Every row gives one point. Any point is a mix of the corners, with weights that add up to 1. It lies inside the corners' shape when no weight is negative. Is each point inside? If not, which corners have a negative weight?

Corners:
(1): [.27, -.77, -.02]
(2): [-.27, .88, -.23]
(3): [.21, .71, .16]
(4): [-.53, -.20, .77]
Points:
[-.32, .05, .53] => inside
[-.12, .41, -.12] => inside
[-.34, .28, .50] => outside (1)
[.09, .40, -.26] => outside (4)
[.15, -.33, .20] => outside (2)

Corners:
(1): [.01, -.20, .01, .27, .06, -.67, .32, -.13, .01]
(2): [.08, .09, -.10, -.06, -.25, .19, .24, .11, .22]
(3): [.01, .08, -.13, -.22, -.21, .32, .33, -.24, -.15]
(4): [.02, -.11, .09, -.24, -.27, -.12, .16, .18, -.17]
(5): [-.12, -.09, -.20, -.10, -.21, .31, -.39, -.11, .15]
(6): [-.17, -.27, .21, -.02, -.17, .17, .00, -.21, .17]
(7): [.68, .06, .12, .78, .04, .02, .12, .00, -.59]
(8): [.06, .94, .06, .15, .58, -.13, .03, -.05, .20]
(9): [.18, -.16, -.07, -.14, .27, .18, .05, .00, .14]
(10): [-.05, .26, .10, .24, .26, .12, .21, .24, -.37]
Points:
[.18, .00, -.11, -.06, -.14, -.02, .14, -.05, -.02] => outside (6, 10)
[.14, .08, .01, .23, .17, .04, .01, .05, .12] => outside (3, 4)
[-.19, .15, -.04, -.25, .10, .04, .09, -.14, .08] => outside (2, 7)
[.13, -.13, .01, -.08, -.30, .48, .06, .08, -.15] => outside (1, 8)
[.38, .48, .20, .32, -.06, .16, .40, .08, -.47] => outside (1, 5, 9)
[.17, .00, -.04, .19, -.07, .14, -.08, -.05, -.11] => inside
[.04, .15, -.02, .09, .06, .06, -.01, -.03, -.02] => inside

Corners:
(1): [-.19, .01, -.05, .21, -.21, .06, -.05, -.17, .26, .26, .00, .03, .19, .08, .02, .06, -.07, .30, -.14, -.09]
(2): [.15, -.30, .18, -.02, .18, -.06, .19, -.18, .14, -.06, -.22, .04, .01, .16, .03, .02, -.17, .31, -.27, -.05]
(3): [-.20, -.05, -.30, -.14, -.11, .18, .04, -.05, -.09, -.02, .16, .23, -.22, .05, -.15, .10, .04, -.03, .08, -.05]
(4): [-.03, .14, -.22, .56, .26, .25, .13, -.22, .32, .73, -.15, -.09, -.10, .17, -.13, -.36, -.19, .17, .19, -.01]
(5): [.18, -.45, .05, -.05, .11, .15, .13, -.15, -.73, .00, .06, .08, -.01, -.03, -.16, .16, -.01, .05, -.02, -.09]
(6): [-.14, -.06, -.25, -.23, .06, -.06, -.21, -.16, -.03, .01, -.13, .04, .13, -.20, .84, .13, .58, .11, -.11, -.10]
(7): [.22, -.24, -.20, .01, .08, .21, .17, .00, .06, -.02, -.11, .14, .25, .01, .30, .16, .84, .33, .17, -.33]
(8): [.53, .15, -.23, -.06, .12, .25, .23, -.19, -.03, .18, -.03, .09, .25, -.04, -.21, -.25, .25, -.31, -.21, -.28]
(9): [-.04, .06, -.20, .05, .19, -.19, -.46, -.08, .16, -.05, -.14, -.15, -.06, -.14, -.11, .02, -.08, .33, -.10, .11]
(10): [-.16, -.07, -.09, -.17, .15, -.01, -.03, -.20, -.24, .04, -.07, .16, .09, -.23, -.01, -.38, -.16, .26, .03, -.25]
(11): [.05, -.20, .45, .00, -.14, .03, -.48, .26, .15, .12, -.04, .10, -.25, -.14, -.12, .01, .15, .11, .16, -.02]
(12): [-.15, -.29, -.29, -.14, .37, .18, -.32, -.06, .21, .49, .52, .10, .24, .03, -.07, .09, -.19, -.39, -.06, .08]
(13): [-.07, .00, -.18, .11, -.02, .37, -.10, -.11, .09, -.07, -.25, .29, .13, -.22, -.20, -.24, .33, .13, .07, .27]
(14): [.24, .16, -.19, .38, -.05, .34, .01, .42, .24, .01, -.05, .11, .18, .08, .06, .04, .03, .29, -.08, .05]
(15): [-.21, -.08, -.28, -.21, .12, .15, -.12, -.03, .01, -.05, -.25, -.36, .17, -.32, .00, .11, -.13, -.18, .13, .15]
(16): [-.20, -.13, -.17, -.02, -.07, .13, -.41, -.06, .07, -.01, -.21, -.37, -.18, .22, .28, -.56, .31, .26, .08, .13]
(17): [-.07, .13, .45, -.03, .33, .16, .11, -.12, .09, .20, .07, -.11, .15, .83, .17, -.03, -.06, .35, .03, .09]
(18): [-.03, .00, .34, -.12, .28, .35, .25, -.19, .23, .18, .09, .30, -.06, .02, -.04, .10, -.05, .30, -.94, -.73]
(19): [-.16, .01, -.18, .06, .20, .01, .22, .17, .15, .72, -.04, .10, .21, -.12, -.07, .00, .50, .14, .09, .12]
(20): [-.17, -.02, .19, .27, -.07, .30, .16, -.11, .28, .32, .89, .25, -.27, -.08, -.08, .11, .01, .29, -.16, -.02]
(21): [-.23, .07, -.28, .89, .05, -.08, -.05, .27, .23, .20, -.10, -.07, .05, -.02, -.11, -.08, .14, .17, .08, -.08]
Points:
[.07, .03, -.16, -.06, .12, .31, .04, -.20, .03, .13, .07, .08, .10, .02, .06, -.07, .13, .09, -.13, -.17] => outside (2, 11, 19, 21)
[-.04, -.04, .04, .02, .12, .19, .04, -.08, .11, .13, .01, .10, .02, .05, .00, -.03, .07, .20, -.22, -.15] => inside
[.04, -.08, .05, .03, .07, .20, -.01, -.06, .09, .16, .09, .10, -.01, .09, -.06, -.09, .08, .20, -.07, -.06] => outside (6, 15, 21)
[.06, .08, .02, .20, .13, .03, .03, .02, -.01, .16, .01, .00, -.14, .07, .04, -.16, -.03, .26, -.15, -.16] => outside (1, 7, 12, 13, 15)
[-.06, .00, -.13, -.03, .16, .20, .04, -.12, .18, .21, .11, .03, .10, .06, -.11, -.05, -.04, .12, -.08, .02] => outside (5, 6, 11, 21)
[-.18, -.11, -.09, -.01, -.02, .11, -.11, .01, .22, .04, -.01, .14, .06, -.20, .07, .08, .19, .24, -.21, -.14] => outside (4, 5, 8, 17)
[-.09, -.06, -.07, .15, .03, .02, -.10, -.10, .01, .27, .04, .03, -.02, .05, -.12, -.14, .00, .07, .09, .10] => outside (7, 14, 15, 18)

Corners:
(1): [.27, -.14, .51, -.39, -.06, -.40, .25, .41, -.03, -.18, -.62, .30, -.16, -.14, -.26, -.30, -.40, -.09, -.37, -.21]
(2): [-.04, -.29, -.36, .23, -.34, -.21, .35, .25, .46, .23, .54, -.69, .39, -.25, -.31, .81, .33, -.45, -.74, -.55]
(3): [-.11, .27, .33, .39, .06, -.33, -.26, .29, -.36, .34, -.18, .17, -.67, .14, .32, -.45, -.24, -.11, -.30, .40]
(4): [.16, .17, .29, -.42, .56, -.15, .29, .25, -.10, .43, -.26, -.14, -.04, -.18, -.29, -.24, -.03, -.26, -.37, .03]
(5): [-.66, .03, -.47, .11, .52, .08, -.17, -.21, -.13, -.29, .10, .58, .94, -.28, -.23, .32, .05, -.34, .19, .26]
(6): [-.09, -.33, -.64, -.38, .39, .19, -.37, -.27, .50, .13, .40, .57, -.04, -.08, .12, .25, -.03, .07, .05, .47]
(7): [-.07, .53, -.02, -.23, -.27, -.25, .18, .11, -.10, -.20, -.22, -.07, -.23, .18, .01, -.18, -.07, -.59, -.11, .89]
(8): [-.33, -.09, .14, .15, .27, .53, .03, -.25, -.05, .13, -.21, .20, .54, -.01, .04, .60, .04, .08, -.10, .67]
(9): [.11, .47, .27, .32, -.03, .14, .45, .01, .26, .22, -.30, .31, -.33, .11, -.06, -.50, -.57, .01, -.17, .06]
(10): [-.03, .02, -.13, -.25, -.08, .42, -.72, -.53, .19, .34, -.16, .03, .85, .24, -.35, -.01, .08, -.20, -.07, .27]
(11): [-.26, .59, .34, -.25, -.06, -.20, .07, .58, .42, .19, -.40, .16, -.39, .54, .11, .05, -.04, -.15, -.34, -.48]
(12): [.04, -.56, -.89, .43, .26, .11, -.60, -.12, -.24, -.82, -.02, -.02, .28, -.52, -.02, .24, .46, .10, .23, .36]
(13): [.11, .47, .60, -.22, -.03, -.08, .38, .11, -.37, .41, -.26, .63, -.67, -.15, -.26, -.09, .09, -.15, -.29, .03]
(14): [-.07, -.44, .15, .03, .16, -.26, .04, -.35, .57, -.27, .28, .20, .57, -.19, .01, .17, .08, .27, .54, -.39]
(15): [-.12, .05, -.19, -.05, .08, -.36, .48, .19, -.18, .69, -.63, .23, -.17, .35, -.03, -.16, .12, .03, -.29, -.02]
(16): [-.14, -.05, -.39, -.29, -.30, -.04, .28, -.15, -.23, -.27, .79, -.82, .16, -.22, -.07, .86, -.29, -.12, -.28, -.70]
(17): [-.24, -.14, .08, .04, -.22, .37, .36, .30, -.19, -.03, -.06, -.08, -.18, .30, .03, -.64, .20, -.19, -.10, .00]
(18): [.18, .08, -.16, -.24, -.04, .52, .09, .09, .33, .07, -.01, .19, .74, -.39, .26, .30, .20, .17, .04, .00]
(19): [.30, -.21, -.10, .09, .42, .36, .00, -.45, -.10, -.33, -.06, .44, .33, .11, .59, .23, .04, -.69, .24, .36]
(20): [-.21, -.13, -.71, -.22, -.31, .07, .22, .36, .11, .21, -.11, -.46, -.28, -.49, -.15, .91, .20, -.50, .09, -.41]
(21): [-.18, .13, .13, -.11, .23, -.06, .03, -.30, .10, .09, -.66, .25, -.38, -.04, .41, -.49, .05, -.01, -.26, .32]
Points:
[-.13, .12, .01, -.38, .03, .14, -.20, -.01, .10, .13, .04, .16, .14, .04, -.09, .03, -.04, -.15, -.33, .33] => outside (9, 12, 14, 15, 19, 20)
[-.11, .02, -.07, -.07, .04, .02, .03, .09, .10, .05, -.10, .12, .07, -.05, -.03, .07, .03, -.06, -.11, .03] => outside (19)
[.04, .04, -.30, -.16, .08, .04, .06, .13, .06, -.02, -.15, .16, .11, -.07, -.12, .09, .13, -.35, -.09, .13] => outside (3, 8, 14, 16, 21)
[-.05, .04, .03, -.08, .19, .02, .11, .09, .01, .09, -.23, .23, -.11, -.06, .09, -.04, -.05, -.05, -.08, .04] => outside (2, 7, 10)
[.02, -.01, .01, -.08, .19, .09, .11, -.01, -.01, .06, -.12, .09, .12, -.04, .05, .05, .03, -.24, -.12, .12] => inside
[-.05, .01, -.13, -.09, .02, .03, .03, .06, .04, .04, -.03, .01, .13, -.07, -.07, .18, .02, -.18, -.08, .03] => outside (21)
[-.06, -.02, -.04, -.02, .08, .00, .03, .05, .03, .03, -.07, .05, .05, -.05, .00, .10, .00, -.07, -.14, -.06] => outside (7)

Corners:
(1): [.36, .24, -.41, .34, .25, -.19, .34, -.31, -.26, .05, .32, .00, -.40, -.36, .17, .02, .05, -.21, -.09, -.21]
(2): [.27, .37, -.15, -.14, .20, -.21, -.15, .52, -.31, .12, .20, -.16, .27, -.39, -.22, .04, .08, -.28, .27, -.15]
(3): [.38, .25, .37, .50, .16, -.31, .11, -.31, -.06, .24, -.08, .02, -.32, -.48, .09, -.17, .19, .26, .11, -.11]
(4): [.11, .12, -.21, -.41, -.02, -.13, -.07, .62, -.36, -.29, .39, .03, .27, .25, .33, .18, -.12, .14, .29, .20]
(5): [.12, -.47, .37, -.32, .00, -.15, -.06, -.01, -.17, .37, -.20, .33, -.01, -.11, .11, -.39, .13, .05, .07, -.12]
(6): [-.22, -.09, -.16, -.25, -.28, .08, -.23, .34, -.20, .03, -.03, .22, .02, -.33, -.13, -.01, .62, -.40, -.11, .32]
(7): [.05, -.28, -.34, -.10, -.08, -.49, .23, -.17, -.29, .46, -.03, .39, -.38, -.20, .01, -.20, .12, -.04, .10, .08]
(8): [.13, .09, .42, -.08, .17, -.15, .48, -.14, .13, -.22, .30, .21, -.30, .09, -.03, -.37, -.03, .07, .12, -.18]
(9): [.06, .03, .41, -.40, -.13, .41, -.31, -.10, .20, -.03, .15, .34, -.10, .00, -.20, .28, -.12, -.60, -.02, -.19]
(10): [-.20, .30, -.15, .62, -.24, .03, .33, .00, -.32, -.18, .23, .28, .06, .13, -.36, -.30, -.12, -.37, .06, -.13]
(11): [-.13, -.32, .00, .22, .35, .17, .41, .18, -.08, -.15, -.11, .29, -.16, .43, -.12, .39, .37, -.18, -.42, .20]
(12): [.14, .06, -.40, .32, -.26, -.33, .21, -.18, .09, .23, .47, -.01, -.27, -.53, .16, -.08, .02, -.02, .34, -.15]
(13): [.62, .33, .23, -.33, -.06, .24, -.20, .54, .11, .22, .10, -.29, .09, -.07, -.19, -.08, -.14, -.41, .16, .17]
(14): [.00, .21, .42, .15, .29, .20, -.17, .05, .06, -.26, .52, -.12, -.39, -.19, -.10, .08, -.13, -.24, .36, -.07]
(15): [.44, -.08, .12, .19, -.02, .15, .49, -.42, .14, -.06, .20, .56, .20, .11, -.18, -.51, -.15, -.41, .29, .19]
(16): [-.04, -.38, -.25, -.23, -.50, -.12, .36, -.39, -.13, .10, .58, .12, -.03, -.15, -.31, -.24, .36, .15, -.23, .27]
(17): [.55, -.19, .06, -.05, .11, -.25, .01, .23, -.12, -.25, .32, -.05, -.29, .12, .10, -.01, .15, .17, .34, -.05]
(18): [.24, .09, -.51, -.37, .07, -.19, -.08, .38, -.14, .10, .18, -.09, .32, .33, -.27, -.08, .21, -.04, -.25, .23]
(19): [.43, -.21, -.11, .08, .28, -.10, .24, .19, -.29, .20, .30, .21, .06, .36, .30, .06, .46, .14, .01, .16]
(20): [-.16, -.12, -.30, -.10, -.19, .43, .17, -.07, -.20, -.12, -.08, -.05, .07, .14, -.32, .31, .94, -.01, -.33, .46]
(21): [.10, .37, .23, .29, -.01, -.02, .28, -.02, -.13, -.24, .23, -.34, .28, .00, .18, -.02, .37, -.28, .10, .26]
Points:
[.09, .00, -.46, .12, -.23, -.10, .19, -.12, -.29, .06, .20, .27, .04, -.09, -.17, -.08, .28, -.07, .00, .09] => outside (5, 8, 11, 13, 14, 21)
[.05, .01, -.05, .16, -.02, .00, .34, -.04, -.09, .04, .12, .18, .04, .15, -.19, -.04, .22, -.18, -.11, .12] => outside (1, 4, 5, 6, 14, 17)
[.13, .10, -.18, .32, .06, -.21, .37, -.22, -.10, -.09, .28, .02, -.21, -.04, -.02, -.05, .17, .12, .00, .06] => outside (2, 5, 6, 9, 13, 19)
[.00, -.17, -.23, -.04, -.06, -.16, .19, -.02, -.20, .08, .19, .13, -.08, -.05, -.09, -.01, .37, -.08, -.10, .01] => outside (3, 4, 13, 14, 15)
[.13, .02, .00, -.04, .01, -.06, .06, .10, -.12, .02, .16, .07, -.01, -.02, -.05, -.03, .17, -.07, .06, .09] => outside (1)
[.27, -.12, -.18, .02, .09, -.27, .31, -.04, -.19, .09, .21, .08, -.01, .01, .15, -.07, .30, .15, .04, .08] => outside (6, 9, 10, 13, 14)
[.04, .11, -.26, .28, -.12, -.15, .15, .06, -.22, .03, .23, -.14, -.20, -.36, .00, .10, .29, -.05, .10, .10] => outside (5, 8, 9, 15, 18, 19)
[.34, .06, -.02, -.04, -.01, -.32, .02, .30, -.18, .10, .09, .11, .06, -.05, .06, -.29, .09, -.02, .26, .02] => outside (1, 9, 11, 14, 16, 20)
[.17, .00, .03, .06, -.01, -.04, .16, -.02, -.11, .02, .17, .11, -.07, -.08, -.03, -.09, .14, -.14, .10, .05] => outside (18)
